Each row of a before or after table is a point. The points were changed in one or more steps. Then noise was added and the rows were shuffled. The steps act on columns, c1 being the first. Name the steps. A step turns or swaps two columns, mirrors them in a line or flattens them onto one, adds a multiple of one to another, or multiplies or shifts one. Angles are multiples of 10 degrees, from the lower column toward the higher: turns from -170 to 170, lines from 10 to 170 but not 90. Use the fewest steps. Two steps may share a column if one is a turn and the other turns, adds or multiplies; they go together, in the order done. Otherwise the lowest column goes first.

Before, 14 rows:
[[-29  56   0]
 [ -5  41  36]
 [  8  14   4]
 [-20 -15  50]
 [ 23  35 -31]
 [-19  16  45]
 [-56  15  15]
 [  8 -35   3]
 [ 11  -7  -9]
 [ 41  24 -56]
 [ 10 -44 -37]
 [ 26  31  34]
 [ -5  42   2]
 [-13  53  30]]
After:
[[  10  -43  -51]
 [ -12   53   48]
 [  26   31   -7]
 [  -5   43   11]
 [ -21  -16   81]
 [   7   13  -10]
 [ -29   56   42]
 [  11  -35   -7]
 [  40   24 -117]
 [  10   -8  -26]
 [  -7   42   44]
 [ -53   16   99]
 [  23   36  -64]
 [ -19   12   72]]
Steps: add -1.5 times c1 to c3

Before (14 x 8):
[[  2 -12 -17   9 -51  -8  18 -63]
 [ 37  56 -45  -9  28 -33  -7  37]
 [ 21 -14   3 -22  81  54  52 -65]
 [-11 -31  30  -3  39  11  12   6]
 [-38 -52  -2 -37  58  43 -13   4]
 [ 15 -45  23 -35  54 -61  27  -2]
 [ 42   2  14  16  28  24 110  16]
 [ 25   8  19  37  -9  53  25  48]
 [ 49  -1  -5 -43   8 -13 -17   2]
 [-18  51  32  10   7  -4  70  42]
 [-32 -51  42 -17  58 -36 -73  -9]
 [-60 -22  10 -33  37  81 -43 -37]
 [-23 -69  -6 -19  10  13   3 -27]
 [-31   5  20 -75   7  48 -30   7]]
After, 14 rows:
[[ 58  31  21 -35 -33 -63  27 -16]
 [ 44 -23  15  10 -10  24 110  19]
 [ 18 -69 -44 -22 -24 -33  -6  31]
 [-21  49   7 -18 -51  82 -46 -46]
 [-31 -39  34  -4 -27  -1  69  38]
 [ 30  60  42 -15 -50 -33 -73 -11]
 [ 10 -21  19  20  16  52  29  53]
 [-19   9 -15  29  46  -9  15 -56]
 [ 26  31  31  -3 -29  13  13   6]
 [ 26  67  -1 -40 -57  46 -16  -8]
 [ 19  73  -6 -10  -2  14   2 -30]
 [-19  10  21 -77 -20  50 -30 -20]
 [ 42 -22  -2 -39  15 -14 -17 -12]
 [ 64   1   1   3 -58  55  51 -67]]
Steps: turn c1 and c2 by -150 degrees; turn c1 and c5 by -150 degrees; turn c4 and c8 by 20 degrees

Before (11 x 14):
[[   9    9  -20  -12   15 -121    6   13   64   24   -9   16  -40  -73]
 [ -35  -15    8   12   32 -107  -37   37   47    5   12  -10   12  -58]
 [  11    1   21  -25   20   16   19  -36    2  -19  -24  -10   67   40]
 [  25   30  -14    5   60  -30   -7   -5  -43  -36  -21    2    9    8]
 [ -19   48   -5  -17   65   15   -4  -13   -9    6  -21  -26   -7   26]
 [ -12  -40   35  -13  -75   57   -8   38  -19   24  -30   52   19  -30]
 [ -28  -26   28   13  -66   23    5   46   -3   31  -18   93  -34   55]
 [   5   12  -23   39   37    7   44  -17   -6   -9    4  -50   18   30]
 [  29   16   49   28  -64   35  -13   28   31   15  -14   36  -15   26]
 [  38   -1  -42  -19   63  -16  -14   12   19    6   -1  -20   32    9]
 [  18   -6   -6  -17   32  -37  -13   -8  -15   -9  -25  -46  -39   36]]
After:
[[  33   -5   -7  -19   27  -34  -14  -11  -16   -8  -25  -44  -51   17]
 [   7  -43   46  -13  -73   58   -9   39  -17   26  -32   50   32  -19]
 [ -15  -26   38   13  -67   21    4   44   -4   32  -19   92  -52   28]
 [  16   11  -30  -11   13 -118    3   12   61   25   -9   16    2  -87]
 [  -7   50   -8  -18   67   16   -2  -14   -5    5  -19  -25  -19   19]
 [  30    2   27  -25   21   13   19  -36    0  -18  -26  -10   36   66]
 [  42   -2  -55  -19   66  -18  -10   13   18    8   -4  -19   23   22]
 [ -45  -16   10   14   34 -104  -37   37   49    6   12   -9   42  -44]
 [  37   16   63   28  -63   37  -11   25   32   16  -17   39  -26   13]
 [  40   30  -19    9   60  -33  -10   -3  -48  -34  -21    0    0   17]
 [   5   13  -28   37   31    7   41  -16   -4  -10    6  -48   -1   34]]
Steps: add -0.7 times c11 to c1; multiply c3 by 1.3; turn c13 and c14 by 30 degrees

Before, 13 rows:
[[  12  -11   54   -3   34  -14   36   41  -12   57   13   41   48  -20
   -18   -8  -59   58  -28  -30    6   64   34   19]
 [ -15  -27  -27  -28  -30   10  -44  -55  -13    5  -17  -37  -23   -6
    24   -1   48  -62  -38    1  -12   -8  -61    5]
 [ -15   45  -56  -37  -72   -5   -1  -71  -35  -45   24  -45  -17  -74
   -62   -4  -34  -20  -16  -63 -111  -25  -18  -19]
 [  -5   -3   13   -8   -8   -5    8   -2   18   31   28   13   42   41
    59   13    5   82   -9   -2    4    4   26   -6]
 [  29   99   49   -5  -25  -22   12    1  -13   53    6   35   16  -69
   -33  -35  -62   47   25  -73   -2    7   25  -58]
 [ -37   40  -55   -7  -40   -4   -8  -36  -56  -34   -2  -51  -77  -33
   -21  -34  -59  -32  -43  -40  -62  -89  -58  -12]
 [  20   -6    9    4   51  -44   25  -39   35   23   -9   36   30  -41
    14    3  -47   59  -18  -39    5   14    2  -41]
 [ -12  -12  -32  -54  -17   21   -3   -1  -12  -14  -68   45  -30   21
    42   96   39   -1  -23   16  -17  -22  -33   10]
 [   2  -22   25  -35   38   47  -23  -11    3   29    4   45  -23  -13
    56   26    6   28  -37   31  -37    7   25  -29]
 [  23  -38   16  -18  -24    0  -31  -25   28   20  -13   -6  -71   39
    24  106   29   11  -56   58  -20  -10  -39    5]
 [ -56  -21    3    3  -24    1  -39  -37    1    6  -28   42   -4   30
     6   66   34  -25  -47   69  -54  -46  -54  -11]
 [  19   74   -6   48   42    3   33    7   -6   33   37   -3   47  -55
   -17    2  -81   32   39  -37   14   52   56  -35]
 [ -31  -32   24  -37   -6    8  -59  -16    4  -26  -61  -40   -7  -14
    27   62   30   23  -44   62  -13  -40  -23   11]]
After:
[[ -54  -21   18  -67  -25    0  -39   -2  -12    4  -30   42   -2   19
     7   69   31  -24  -46   69  -54  -46    4  -10]
 [  19   -5  -38   44   50  -44   25  -30   40   25  -10   37   30   -1
    14    4  -48   61  -19  -38    7   14   18  -41]
 [  27   99   -4   71  -24  -23   11  -11   65   52    6   34   14  -56
   -29  -34  -61   48   24  -73   -2    8    7  -59]
 [  18   76  -34   83   43    4   34  -20   19   32   40   -2   46  -43
   -17    1  -81   30   38  -34   14   51   12  -35]
 [ -29  -32    5  -99   -6    9  -58   -1   26  -24  -60  -40   -6   -4
    30   61   30   24  -44   60  -11  -39    1    9]
 [  23  -40   21  -76  -26   -1  -32   -2    6   21  -13   -3  -70   47
    23  105   29   12  -56   58  -21  -11    0    5]
 [ -10  -12    0  -71  -17   22   -5   12  -40  -14  -68   44  -31    6
    40   95   40   -3  -22   15  -16  -23   -7    9]
 [  14  -12   28   26   34  -16   35   17   47   58   12   42   48  -23
   -21   -8  -57   58  -27  -28    6   62   -7   19]
 [ -17  -27  -16  -31  -33   13  -44  -16  -24    4  -16  -37  -22  -15
    24   -3   48  -62  -38    0  -11  -10    6    4]
 [ -15   44  -64   25  -73   -4   -2  -47  -22  -47   24  -47  -18  -74
   -62   -6  -32  -23  -17  -64 -114  -23   25  -19]
 [   1  -23    7  -67   38   48  -22  -18   27   29    6   43  -25   -8
    56   27    5   30  -37   30  -37    9   12  -30]
 [  -7   -4   22   -6   -7   -5   10  -15   -1   32   29   12   42   41
    62   12    6   83   -9   -3    5    3    6   -6]
 [ -37   40  -25   34  -40   -5   -6   -3  -48  -33   -1  -50  -77  -64
   -22  -33  -60  -32  -42  -41  -63  -89    1  -13]]
Steps: turn c9 and c14 by 50 degrees; turn c3 and c9 by 50 degrees; add -1 times c20 to c4; flatten c8 and c23 onto the line at 150 degrees

Before:
[[  30  -66  -14    3   47  -34   24    0  -21    8   39   55   33   21
   -10   43   52   -4  -17   42  -66  -29   46  -16    9  -50   24  -17
   -42   31    4   43   19   44  -15  -13  -23   10  -35  -27  -33   67
     9    3   21  -73   47   44   -7   30    1   38  -58   24    3   45
   -81    6    5   26  -17   33  -16    4]
 [  77   22  -48   36    1  -31  -15  -51  -25  -29   22   -1   -8  -55
    -6  -38  -55   28  -37  -26   -1   31   -8  -14   -7  -52   -8   -3
    18   16  -72   12  -29  -27   36  -11   30   23   42   -9   -7  -21
    39  -50   61    5   54  -29  -63   -3   20  -49   13  -25   49  -66
   -38   83   -2   -8   23   -9   -8  -21]
 [  55  -57    9   -3   58  -44    0  -14  -26   70   -5   45   61   11
   -23   32   10   -9   -9   23  -14  -18   16    7   18  -63  -28  -28
   -28   -3   29   11    1   74  -18   11  -22   -4  -19  -32  -11   37
    15   -9  -32  -63   34   60   26    6    7   53  -43   62  -25   52
   -43   18   -8   16  -30   64   -2   18]
 [  24  -11   -2  -18   25   49  -24   29   56  -24  -28  -31   -9  -19
     9  -28  -28   62  -16   28   24   49  -25  -43   15   57  -55   38
    38  -15  -37   95  -21   -2  -74   -4    8   -1   14  -34  -34  -22
   -21   40   52  -23    0    5   -5  -66  -49  -31   13  -12   21  -22
    18   65  -65  -58   42   38   61   71]
 [  25  -42   20   16   31    1    9    1  -10   34   38   45   40  -20
   -53   20   10    4   25   22  -52   -7   30   -9    1  -40  -26  -38
   -29   32    3   20   12   76   27  -33    6   -2  -23  -62  -28   52
    30   -6   14  -95   13   68  -16   22    7   27  -51   52  -33   42
   -62   55   35   46  -31   43   15   46]
 [  47   16  -46    6   20   -7   25   18   21  -24    1  -40  -15  -18
    26  -54  -37   85   19   37   11   54   40   -4   11    3   -4    1
    34  -31  -70   47  -55   28  -14  -54   -1  -27   48   -6  -22  -48
    -7   15   66   24   19  -23  -19  -53   -4  -31  -17    4   17  -16
   -14   59  -60  -18   30   -8    4   21]
 [   1  -50    4  -17   74  -14  -71  -50   47   36   22    9   10  -21
   -41   56   43  -28   25  -72  -44   -3   -8  -82   22  -64  -32   -6
   -25   49   -8   -5   61   50    2   -1  -42   -5    2 -114   66   42
    32  -37    9  -21   14   46   36    3   21   10  -40   37  -77   62
   -62   -4  -64  -23    2   36   55   47]
 [  70   42  -59   16   -1    6    7   29  -18  -50  -10  -14    0  -34
   -21  -48  -40   54  -36  -17   -9   44   77    6  -50  -15   16  -16
    15   21  -78   22  -44  -18   17   33   37  -17   56   -5   -4  -36
    41  -22   49   15   64  -41  -74   -6   28  -38   19  -21   27  -13
    20   85  -19  -38   40   -1  -18   -8]]
After:
[[  23  -43   20  -19   22    2   12  -13   -8   39   42   48   38  -19
   -54   21   13    3   12   20  -54   -5   33   -7    6  -41   31  -37
   -29   23    2   17   10   78   23  -29   15   -5  -15  -64  -22   39
    29   -1   11  -90  -15  -71  -14   25   11   32  -51   55  -31   38
   -70   54   36   51  -28   46   12   48]
 [  81   15  -52   90    1  -35  -24   33  -21  -36   22   -2   -5  -55
    -6  -44  -57   26   85   38   -1   40   -4  -18   -5  -58   36   -5
    17   17  -71   15  -26  -31   35   -9   28   22   43  -10   -2  -28
    39  -50   62    9   43   32  -55    3   23  -48   14  -19   44  -63
   -34   86    4   -7   26   -8   -1  -22]
 [  63   39  -61   71   -1    3   10  -13  -16  -47  -12  -16   -5  -37
   -22  -50  -41   53   51   55  -16   45   74    2  -49  -15  -26  -18
    14   21  -76   16  -50  -27   11   36   40  -13   55   -8   -6  -34
    48  -20   54   15   37   39  -74    0   29  -31   21  -25   27  -13
    26   86  -23  -38   43   -5  -19    0]
 [  49   15  -47   15   20  -13   20  -18   27  -25    0  -41  -14  -23
    26  -55  -36   84   61   32    4   51   45   -6   12   -4   -3    8
    30  -35  -68   48  -56   34  -13  -51   -1  -32   46   -4  -26  -47
    -6   21   71   20  -30   21  -19  -50   -9  -31  -15    5   18  -17
   -11   56  -56  -18   31   -6    6   21]
 [  26  -10   -6   22   20   48  -23  -52   58  -25  -28  -35  -11  -19
    16  -27  -30   62   14    8   22   54  -25  -42   12   52   30   39
    38  -18  -41   93  -20    2  -80   -8    9    1   13  -34  -37  -16
   -20   38   54  -25  -30   -4    0  -66  -47  -31   15  -14   24  -21
    26   62  -69  -63   45   43   63   69]
 [  -4  -49    7  -62   74  -12  -75   29   49   40   28    4    9  -17
   -44   60   46  -35  -56  -14  -43    1  -10  -82   25  -71   50   -8
   -22   50   -6   -6   59   50    4    1  -46   -2    0 -113   63   30
    30  -40   10  -23   75  -45   34    3   20   13  -38   44  -77   61
   -66   -6  -63  -22   -4   36   58   48]
 [  53  -55   10    0   57  -43   -1    0  -30   69    1   49   61   12
   -16   35    8   -8  -20   40  -14  -16   22    9   15  -61   31  -32
   -30   -7   23    9   -2   70  -17   11  -23    1  -19  -27  -11   31
    16   -9  -34  -61   -8  -57   28    5    5   56  -44   72  -25   52
   -48   22   -3   10  -31   68    0   12]
 [  29  -65  -23  -25   44  -32   21   11  -17   10   40   62   35   18
    -3   45   53   -4  -74   59  -71  -34   45  -16    8  -57  -14  -18
   -40   31    4   47   14   40  -13  -15  -19   10  -37  -23  -33   51
    12    6   21  -67  -25  -43  -11   36   -3   36  -59   27    3   53
   -89   10    8   27  -20   29  -21   -2]]
Steps: add -1.5 times c17 to c4; turn c4 and c19 by 60 degrees; turn c8 and c27 by -150 degrees; turn c20 and c47 by -70 degrees; turn c42 and c57 by -10 degrees; multiply c48 by -1

Before:
[[ 48  11 -13 -23 -11  26  25  24 -19  40   7  27 -30  24   0 -16  25 -46
  -21  13 -15  -7 -23   7 -27   1  -6  29  37  32   0 -36  -9 -46   6 -24
    6 -77 -23  39   8  12 -19 -12 -34 -28  12  34   2 -40 -42 -32  14  39
  -18  41  -1   2 -34 -19  44 -13 -14 -27]
 [-10  34 -41 -24  21 -27 -22 -28 -11 -46   6 -36   9 -20 -14   5 -31 -28
   37 -28  24 -33 -13 -26 -38   3 -13 -10  21  -4 -33   0  -2  11 -28  44
   15  -3 -25   6  28 -26 -42 -43 -14 -39  44  -9 -28 -39  41 -22  -6 -15
  -27  12  -8  17 -35   5  -6  14  30 -11]
 [ 14 -42   2 -32 -20   5 -21 -16  51 -35  -9  18 -46   3  30 -11 -45 -51
   35 -41 -38  22 -37  49  15  -6   8   9 -32  17   8  -2  65 -42 -42  16
   -4 -20 -35 -36  30  34 -34 -13  28 -42 -27  -4 -49   5   8  15  34  23
    1  36 -13 -14  27  28  43  22 -23  17]
 [ 47   8  29 -12 -52  30  12 -32  -4 -27  32  13  12 -11 -14 -18 -42  -7
    9  28  13  56 -15 -26   8   1 -21  29 -40  -7  16  16   2 -25  11  -4
   63 -39 -29  12 -31 -45   8 -13 -44  11  24  28  21  -3  39 -63  16  17
  -30  14   1  -4 -36 -24  45   2  14 -52]
 [ 42  28 -25  29  -9 -49 -21  13 -28  22  15  13  24 -45   1  -3  20 -25
  -36 -13 -42 -36  39  32 -32 -14  65 -42   3  58  -7  20 -17  17  39 -21
   23 -48  32 -36  45  27  25  25  37 -29   8  -4 -16  19  -1   9  33   0
   -5   4   4 -38 -10  14  27 -18  -2  29]
 [ 25  12   4  -4 -46 -51   1 -38  50 -40 -24  31 -21  -4 -28  20 -21 -15
   37  35 -13 -24  22 -25  45  26  53  32   3  -5  35   4  -8  44 -35  40
   38 -26  32  11  15  32 -40  13  26  30 -11 -11  30  22  24   5  33  58
   46 -43 -36  42 -30  -7  10  30   0 -17]
 [-40  34  38  29 -50  24 -49 -19  -8 -22  13 -24 -16   0  -6 -10   1   4
   30  34  39  36  14 -18  -8 -27  41  26 -12  41 -20 -61   2 -23 -10  33
   66  -4   7 -37  47   9 -21 -22  -1  32  21  -6  16   2  -5  -2   8 -20
    6 -15 -10 -16 -43  61  -4   9  30 -41]
 [ 25 -36  -8 -20  21  11  13 -13  26  29  44 -46 -34  10  14 -63  39   3
  -14 -47  -9   1  -1   0 -12 -66  18 -11  31  46  16   9  25  22  28  20
  -19 -25  44  45  10 -11 -18  21 -16 -29   5   1  12 -30  11 -10  30  24
   39  -1 -55  29 -24  55   0 -26 -18   9]
 [  7 -44 -46 -17  27 -11  19 -22  -4 -42  38  27 -22 -28  20  20 -10   6
  -15 -30  19  38  49  -2  10 -25  63 -42 -33  24 -19 -18  31  27  17   7
  -16 -30  55  36  -6  31 -43  -2  18 -31  16  43  26 -20 -33  21 -22 -17
    3  -2  12  -5 -13 -15  46  10  37   3]]
After, 9 rows:
[[  23  -35   -8  -20   23    8   14  -11   36   31   43  -45  -35   12
    14  -61   38    3  -11  -47  -10    4    3    0  -11  -63   19  -11
    92   47   16    7   26   21   27   20  -19  -23   40   46   10  -14
   -19   21  -15  -27    2    1   11  -32   11  -11   31   -2   38   -4
   -57   27  -26   56    1  -26  -18   10]
 [  14  -41   -1  -29  -20    5  -18  -19   53  -36   -6   21  -45    2
    29   -9  -46  -53   33  -44  -36   21  -38   47   14   -6    7   10
   -96   17   10   -4   67  -45  -43   15   -4  -20  -35  -38   31   35
   -33  -10   28  -43  -26   -3  -49    6    7   15   36   16   -1   38
   -13  -12   28   30   45   22  -20   17]
 [  24   12    4   -4  -46  -49    2  -37   77  -39  -22   30  -21   -1
   -28   20  -22  -16   36   35  -13  -23   23  -23   45   24   56   31
     7   -8   35    6   -6   44  -37   40   38  -24   32   13   12   32
   -40   11   25   32  -11  -10   28   23   25    5   32  -13   45  -41
   -37   42  -29   -6   11   27    3  -21]
 [  43   27  -25   30  -11  -49  -22   18  -24   20   17   14   24  -46
     3   -4   24  -25  -37  -10  -42  -34   41   32  -33  -16   66  -43
     7   57   -9   20  -17   17   36  -21   22  -48   29  -34   45   29
    26   27   40  -30    8   -4  -16   21   -3   10   32  -17   -4    7
     3  -40  -11   16   25  -16   -3   29]
 [  -9   35  -42  -21   22  -26  -23  -27  -18  -45    9  -34    7  -20
   -13    3  -32  -28   38  -28   25  -31  -15  -26  -36    4  -13  -11
    63   -4  -34    0   -3   11  -28   46   12   -4  -25    3   29  -26
   -40  -44  -16  -40   43  -10  -29  -40   40  -23   -6    4  -29   11
    -7   17  -34    2   -6   17   29  -14]
 [   5  -44  -49  -18   27  -10   18  -25  -15  -42   38   27  -20  -26
    20   18  -12    6  -17  -30   20   38   50   -2   10  -27   64  -41
  -100   25  -19  -20   30   27   17    6  -16  -31   55   36   -4   32
   -44   -3   17  -31   17   41   25  -20  -35   19  -22   10    0   -1
    13   -6  -15  -19   48   10   39    4]
 [  48    9  -14  -20  -14   25   24   23   12   37    5   26  -31   23
     1  -17   22  -48  -22   16  -14   -7  -21    3  -27    3   -7   26
   110   31    2  -37  -10  -47    7  -23    4  -77  -22   39    8   11
   -17  -12  -35  -28   12   36    0  -40  -43  -33   16  -43  -19   43
    -1    1  -38  -18   41  -13  -15  -25]
 [ -40   34   36   31  -51   26  -50  -19  -17  -19   13  -24  -14    2
    -2  -10    2    6   26   35   41   34   14  -16  -10  -27   41   25
   -36   40  -23  -64    1  -22  -12   30   64   -3   10  -37   48   11
   -19  -22   -1   32   20   -5   15    0   -5   -1    8    9    2  -13
   -10  -18  -44   58   -6   13   28  -39]
 [  48   12   27  -11  -51   33   12  -32   11  -27   32   14    9   -9
   -11  -16  -41  -10    7   27   13   56  -16  -25    9    1  -20   28
  -119  -10   18   17   -1  -21   11   -4   61  -38  -31   14  -30  -43
     6   -9  -43   10   24   26   20   -2   40  -63   19  -14  -31   14
     0   -1  -35  -23   42    4   11  -53]]
Steps: mirror c9 and c54 in the line at 20 degrees; multiply c29 by 3
